Rows are points. Before rounding, the points of a table are all equally far from one centre. They may lie mostly on one side of it. Write the centre, to within rounding.
(in the rows, 128 means zero)

Points, 7 rows:
[[123  65 124]
 [108  94 105]
 [122 130 104]
 [143  93  98]
 [105  72 134]
 [178 111 134]
 [102 136 131]]
Centre: [133 106 140]

Points:
[[115 162 133 156 100 114]
 [130 157 113 145 147 162]
 [115 145 125 152 163 173]
 [ 78 155 125 145 149 115]
 [105 145 131 113 162 175]
 [ 77 164 132 123 147 155]
 [ 77 126 128 135  88 158]
 [ 84 139 109 123 106 161]
 [ 55 131 134 147 126 137]
 [ 94 153 158 174 145 161]
 [124 145 193 115 109 133]]
Centre: [110 126 147 134 129 139]

Points, 15 rows:
[[101 151  65  87 139 151  87 137 109 138 146]
 [125 143  92 103 174 148 104 131  95 127 166]
 [128 127 123 100 158 165  69 141 162 136 160]
 [128 141 120  78 183 139 117 149 160 132 159]
 [116 113 126  95 146 175 119 130 140 167 183]
 [131 125 136 121 133 179 111 107 127  95 171]
 [136 117 133 146 123 122 158  98 114 141 139]
 [107 109 128  82 155 160 110 144 116 147 162]
 [ 68 117  94  80 162 140 120 140 124 142 118]
 [ 97  92 142 100 115 166 100 123 157 138 157]
 [111 163 120 112 145 138 163 102 136 146 165]
 [123 113 121  97 181 164 140 147 166 108 182]
 [134 140  98 103 172 195 143  89 127 139 169]
 [146 129 120  71 101 152 120 120 134 144 168]
 [ 85 129  77 105 112 101 152 126 150 140 172]]
Centre: [128 112  82 119 139 151 129 122 153 129 134]

Points (18 x 14):
[[118 128 126 116 134 114 124 183  76  84 114 119  81 170]
 [107 105 191 116 109 106 136 163  79  95 114 109 104 127]
 [109 125 174 107 115 126 112 162 101 136 118  92  76 155]
 [128 111 161 131 147  97 140 162  63  95 117  83 107 141]
 [ 89 126 157 129 103 108 126 153  70 114 100  64 118 159]
 [ 96  94 156 131 136 100 144 157  82 108 110 100  87 140]
 [111 102 134 117 127 144 126 133  81 114  87 110 108 137]
 [ 99 109 138 130 117 123 139 154  80 142  85  81  98 157]
 [102 113 128 111 164  97 118 163  90 122 127  67 100 131]
 [ 98  92 166 116 141 123 126 185  72 113 111 100 108 160]
 [ 93 150 127 154 146 148 114 159 131 111 134 109 117 151]
 [ 96 118 153 117 148 127 111 155  65 122 142  85 101 149]
 [112 106 117 128 132  94 141 179  50 132  94  96 105 147]
 [118 119 145 106 124 134 117 124 113 169 127  94 123 127]
 [120 119 143 122 126 121 110 147 100 134 142  69  86 149]
 [ 86 130 166 108 114 108 115 165  82  71 128  94 101 127]
 [ 88 117 157 130 133  97  86 187  85  96 122  99 119 167]
 [113 114 161 112 149 148 113 141 117 112 124 128 104 125]]
Centre: [114 140 137 116 120 108 131 174 101 123 120 112 132 135]

Points (28 x 24):
[[141 164 113 136 172  93 126 100 145 158 150 167 144 121  73 124 131  90
  139 139 159 168 150 124]
 [117 139 119 154 179  88 108 115 140 115 157 127 166 155  74 139 137 108
   98 126 114 134 134 115]
 [169 152 117 161 148 112 129 113 144 104 157 162 170 130  79 135 128  94
  121 169 158 140 139 124]
 [131 127 145 145 149  83 123  87 172 139 159 128 138 111  92 165 132  87
  102 136 182 153 104 126]
 [109 129 131 159 171  76 116  92 145 144 153 159 145 101  68 113 129  96
  147 165 158 150 117 130]
 [113 142 127 148 160  96 135 141 139 114 151 128 139 107  50 156 126  89
  128 116 175 181  97 121]
 [111 120 111 128 184  73 102 132 146 159 145 155 157 114  67 144 114  88
  120 160 116 148 126 123]
 [127 138 135 153 163  77 110 114 148 142 130 182 144 108  87 123 115  89
  134 145 151 123 131 119]
 [135 114 134 168 141  98 122 132 170 107 152 133 145  96  45 148 103  93
  127 157 158 162 115 158]
 [110  86 130 138 162  73 137 100 163 130 146 170 141 116  79 139 102 108
  135 139 149 192 136 140]
 [105 129 129 142 159  94 115  80 173 124 158 169 166 132 104 135 134  98
   96 121 174 167 143 142]
 [157 126 127 125 132 102 126 102 165 124 170 154 143 134  84 115  94  89
  117 148 119 131 125 106]
 [128 150 137 148 162 120 116 125 160 133 141 164 173 113  97 168 120  81
  131 156 110 141 122 110]
 [116 111 116 123 176  82 132  99 162 139 166 156 122 139  99 123 108  83
  108 167 168 148 118 163]
 [127 123 117 147 144  55 109 108 153 142 185 147 145 116  66 150 130  93
  118 154 172 133  99 134]
 [143 133 128 151 142  60 136 115 148  82 143 139 190 121  91 110 119  90
  114 123 154 127 116 127]
 [142 101 110 144 155  74 107 102 142 162 140 186 175 112  92 117 133 102
  107 138 139 153 113 118]
 [130 115  95 155 146  88 114 143 151 137 146 159 150 108  97 118 131  82
  114 156 134 130 150  87]
 [107 126 138 123 140  84 141 107 139 102 151 173 169  94  80 111  92  86
  107 121 149 155 127 151]
 [130 140 126 136 155  90 101 135 147 147 187 166 129 122  77 157 132  84
  118 142 144 175 117 116]
 [125 140 123 161 163  70 134 102 175 155 163 134 152 142  66 136 111  70
  120 163 152 152 116 155]
 [119 143 107 154 152  76  81 106 152 106 157 166 153 148  65 160 125  70
  124 142 139 141 103 129]
 [133 146 132 156 150  99 114 130 174 126 185 154 153 127 101 137 148  85
  157 164 167 155 128 142]
 [115 146 127 182 169  60 109  92 153 111 133 148 128 129  77 126 134 100
  128 160 143 138 135 144]
 [123 110  99 135 135  86 123 114 145 118 172 143 106 135  59 133  89  90
  134 163 138 174 150 139]
 [131 150 130 172 138  63 105 147 131 122 163 111 131 132  63 130 113  92
  114 140 124 161 117 123]
 [126 129  96 151 150  85 119 112 168 128 175 172 152 142  66 148 135 104
  133 172 143 120 142 126]
 [116  92 116 119 150  73 109 146 147 138 155 153 145 138  63 135 122  76
  107 147 150 153 135 135]]
Centre: [118 136  90 138 132  96 126 116 150 124 137 133 150 119 104 137 123 111
 125 140 138 160 111 144]

Points, 28 rows:
[[125  94 113 132 152  83 104 130 147 131 138 114 124 155 116 109 170 163
   50 137  77 117 147 135]
 [129 114 122 107 139  96 140 134 154 125 120  98 146 134  75 127 202 131
   73 161 101 117 136 140]
 [ 86 103 135 137 141  68 118 114 160 131 122  97 130 161  97 128 162 154
   58 131 108 152 155 110]
 [131 107 136 137 151  93 101 150 139 121 100  83 137 137  73 124 176 137
   90 181 108 125 132 117]
 [109  96 131 110 181  84 103 147 156 106 107 113 116 149  94 132 169 129
   75 171 108 129 148 133]
 [108 111 112 129 140  90 138 154 163 139 112  82 125 142  75 144 184 133
  100 151 102 134 156 144]
 [144  91 115 126 150 117  97 138 143 119 106  66 113 153  81 141 155 131
   94 159  98 134 131 110]
 [ 97 107 124 115 148  76 106 130 152 136 114  97 120 153  71 142 189 152
   80 133 118 117 141 116]
 [144 125  99 137 165  87 123 151 161 129  99  93 126 116 100 133 194 146
   87 154 104 117 135 132]
 [119 132 138 113 166  60 131 131 157 103 118 104  75 141  89 134 176 142
   99 148 104 126 110 110]
 [114  99 136 123 178  86 100 149 126 116 112  60 129 121 105 112 174 162
   98 144 101 134 134 146]
 [110 113 128 108 173  79  97 138 163 135 108  84 130 138  87 115 164 151
  120 163  83 145 148 139]
 [115 122 126 128 161  91  97 123 145 136 110 101 145 143  83 114 178 170
   73 140 110 153 155 113]
 [118  95 153 142 149  60 104 136 133 128 108  71 145 141  89 104 154 137
  108 173 102 106 137 112]
 [133  96 145 116 161 104 110 145 156 113 145  92 116 162  87 122 188 147
   82 149 138 111 161  96]
 [107 103 147 121 163  88  90 128 146 156  91  95 132 133 101 115 149 143
   62 185 113 119 148 119]
 [ 97 104 149 111 158  65 104 147 138 139 130  85 138 136  78 105 161 129
   73 164 113 109 141 128]
 [138  99 107 115 188  94 147 150 153 131 114 102 135 145  89 109 159 125
   74 135  90 117 131 112]
 [109 117 129 138 165  90 125 168 118 123 130  97 133 121  74 134 178 138
   87 162 120 121 162 123]
 [123  94 147 129 132  93 113 150 133 127  99  88 118 142  80 129 197 127
   93 131  73 130 126 108]
 [126  90 123 130 153 100 114 139 133 136 122  71 132 151  80 125 186 157
   87 145 116 144 144 115]
 [ 97 127 126 127 151 116 100 141 148 103 106  75 129 146  91 105 163 156
   89 150 115 137 166  84]
 [111 108 105 106 153  89 102 110 148 126 141 104 131 151  82 128 181 127
   87 153 104 134 144  86]
 [106 109 133 139 167  81 108 145 129 150 120 106 125 148  64 130 176 133
   81 146 106 124 118 118]
 [142 131 128 111 185  77 125 149 145 135 109 110 131 129  78 114 185 142
  106 147  86 117 154 125]
 [132 105 106 106 152  93 103 134 172 122  87 100 122 132  72 135 143 145
   84 150  90 119 146 111]
 [115 101 125 117 165  83  78 141 129 161  95 109 109 140  78 133 156 123
   91 151 107 117 136 129]
 [129 106 136 137 161  91 115 145 144 120 114 106 102 141  93 129 184 147
   62 156  76 125 126  95]]
Centre: [123 128 153 118 136 110 125 131 144 130 126 114 132 133 139 136 139 134
 110 130 115 119 132 122]

Points (31 x 24):
[[159 148 155 146 129  89 118 125 132 137 112 133 121 124 183 127 103 117
   92 127 145 170 117 174]
 [ 89 102 129 165 136 140 127 121 194 149 102 136 114 137 156 148  95 121
  115 113 155 127 152 190]
 [108 134 113 126  74  88 135 131 150 112 124 150 112  96 160 121 131 152
  127 135 152 151 105 194]
 [ 89 101 124 147 144 103 101 110 192 133 145 133 107 109 165 154 137 114
  123 107 117 145 100 214]
 [ 96 109 115 166 103  94 107 112 154  94 110 163 115 122 160 147 162 134
  111  94 159 153 125 174]
 [ 96 113 145 166 116 141  93 122 165  98 108 142  99  93 149 143 148  95
   97 153 118 147 132 191]
 [147 128 123 148 125 116  82 130 143 108 126 104 123 104 129 139 146  87
  145 117 133 143  89 187]
 [137 131 167 122 125 116 120  91 176  96 106 156 105 111 177  94 120  93
  104 118 123 119 153 155]
 [123 136 143 117 119 108 115 139 185  77 117 124 134 119 175 128 149 155
   76 107 120 115 116 182]
 [111 132 129 161 104  85 102 121 161 122 109 137 113 131 140 154 113 137
   86 149 159 117 120 214]
 [ 76 137 138 152 122  94  76 138 165 127  95 150 137  82 128 130 128  69
  116 125 141 140 147 174]
 [109 134 158 131 118  97  95 142 132 105  70 162  94 119 118 127 137 131
  105 120 131 108  83 185]
 [110 137 121 142 119 117 109 117 178 144 122 155 107  63 160 144 124 127
   98 109 163 152 131 210]
 [100 114 149 159  88 103  95 125 194  91 108 147 101  84 121 162 111  99
  104 120 146 150 112 178]
 [ 83  91 148 136 140  91  83 116 188 121 127 127 137 106 173 104 129 105
  133 107 155 123 121 163]
 [113 117 177 139 124  81 132  80 144 147  78 109 111  84 174 108 143 108
   99 113 115 154 116 188]
 [131 117 121 144 113  93 124 120 131  71 134 107 109 110 140 133 163  84
   89 121 142 147 104 150]
 [107 135 142 167 134 122 113 107 184 123 108 152  69 134 125 170 134  85
  156 102 131 157 117 167]
 [ 88 136 167 145 119 159 103  95 156 108 107 166 145 121 147 139 103 153
  108 134 140 182 112 172]
 [119 130 128 159 123 135 118 108 179 125  91 153 102 104 163 148 135 104
  109 134 132 130  99 202]
 [108 117 140 148 102 161  97  93 196 127 109 129  94 123 155 135 146 133
  133 112 147 144 121 187]
 [142 125 138 128 111  80 116 103 172 120 118 106  82 113 157 154 165 107
  106 121 143 159  98 163]
 [107 138 153 142 121 100 113  90 190 129 119 171  70  98 114 137 130 101
  105 103 147 157 131 219]
 [ 90  94 153 151 136  84 131 133 177  97 125 124 111 108 130 162 136 113
  154 116 138 124  86 219]
 [ 84 137 121  96 140  96 116 120 165 113 165 175 105  75 133 118 146 117
  109 145 122 137 117 180]
 [ 96  99 138 157 131 140  97 115 134 117 143 122  84 108 154 141 152  80
  100 127 108 139  92 168]
 [145 114 163 134  87 128 130  87 156 140 115 146 126 119 140 186 133 108
  129 113 135 114 116 206]
 [137  94 156 111 150  86 134  84 161 114 107 140  91  85 159 128 126 103
  147 109 140 138 100 174]
 [132 110 127 135 126 105 114 113 176 119  98 138  92 108 172 180 134 119
  107 144 134 139 134 176]
 [101 128 166 136 133 132 103 132 123 116 136 165 122  88 170 139 179 112
  137 120 159 129 102 158]
 [114 139 120 152 145 162 118 105 178  96 108 145 111 142 148 133 128 111
  117  99 153 176 137 194]]
Centre: [ 95 141 160 134 128 110 133 115 144 121 130 121 118 112 123 136 123 126
 117 102 126 135 133 166]

Points, 29 rows:
[[193 134 143 159 134  77 136 108 129 148 154 156 154 148  89  91 168 140
  148 130 112  84 135 131]
 [174  98 152 153 160  94 140 135 118 185 135 142 139 171 110 113 152 125
  136 118 122  72 140 131]
 [181  90 113 166  96 114 131 124 105 152 173 132 150 146  98  89 114 124
  120 113 146 109 161 124]
 [201 117 144 160 130  74 120 108 115 184 157 155 127 159 133 115 147 141
  132 128 109 115 160 145]
 [181 108 134 151 159 103 114 109  90 183 141 136 137 138  96  96 136 124
  129 115 118 117 153 155]
 [201  76 151 129 130  85 114 127 122 173 124 135 121 147 140 104 153 130
  129 119 113 117 164 130]
 [193  85 147 156 120  69 149 128 115 186 154 174 130 145 115  90 155 146
  136 124 134 105 136 135]
 [192  83 155 175 139 130 163 121 114 171 172 153 133 167 113  95 170 138
  144 132 141 105 160 128]
 [202 110 154 139 157  94 151 108 129 162 175 147 143 156 129 109 125 111
  149 136 122  99 179 139]
 [198 120 132 143 133  84 145 116 121 169 110 164 115 132 117 117 140 131
  148 152 113 121 171 115]
 [190 108 128 145 137  92 108 130  94 177 137 141 125 169 108 121 129 119
  127 112 106 103 132 128]
 [203  94 138 167 115  96 122 105  94 167 128 148 132 140 124 116 165 160
  118 116 118 109 172 137]
 [188  94 152 130  96  85 121 131 117 165 141 132 135 170 109 102 160 126
  150 141 138  93 130 129]
 [158  82 151 161 157  92 123 118 128 179 151 136 136 154  99 108 152 132
  126 156 115 104 138 144]
 [204  84 147 151 131  97 112 121 124 179 168 153 131 167 113 107 122 143
  113 115 121 103 161 121]
 [188 114 178 159 144 109 133 112 113 162 133 169 137 168 120 123 153 126
  121 151 126  88 147 171]
 [177 103 176 152 161  86 136 116  92 164 161 142 143 179 105 130 156 130
  152 129 135 118 156 140]
 [179  92 153 161 130  86 126 140  99 186 160 138 140 151 125 112 166 124
  164 142 134 106 145 128]
 [187  80 158 158 110 100 136 115 130 172 142 160 123 151  99  99 155 110
  150 116 103 108 153 144]
 [190 112 155 149 140  95 132 145 136 168 137 161 103 176  94 106 142 111
  137 112 125 119 168 136]
 [199  83 146 147 160 102 126 134 115 165 142 149 122 134  91 122 134 127
  136 130 111 104 158 153]
 [185  67 139 168 145 109 146 131 127 143 129 145 143 171 123 106 139 152
  138 122 121  75 164 121]
 [199  91 140 172 110 100 118  77 124 165 152 142 121 156 118 122 155 150
  139 120 122 123 151 133]
 [209 112 135 153 154  93 125 137 126 171 158 148 133 159 127  80 143 122
  124 135 118 112 127 121]
 [184  86 149 175 131  94 142 130 121 149 146 149 124 168  94 107 134 126
  126 151 115 114 133 139]
 [197  82 148 166 124  92 140 128 116 159 144 171 161 161  88 110 128 134
  133 105 139 125 153 136]
 [207  97 171 138 132  87 150 130 135 171 149 162 113 157 125 129 146 112
  136 115 127 119 170 147]
 [177  81 142 145 127  83 124 111 117 186 144 165 136 167 115  82 172 145
  117 110 135  95 176 134]
 [182  97 151 168 126  88 130 119 137 184 151 138 155 132  98 109 145 139
  147 119 117 134 131 142]]
Centre: [143 119 143 125 130 124 132 121 118 132 157 169 133 133 133 114 149 142
 131 114 135 115 146 123]
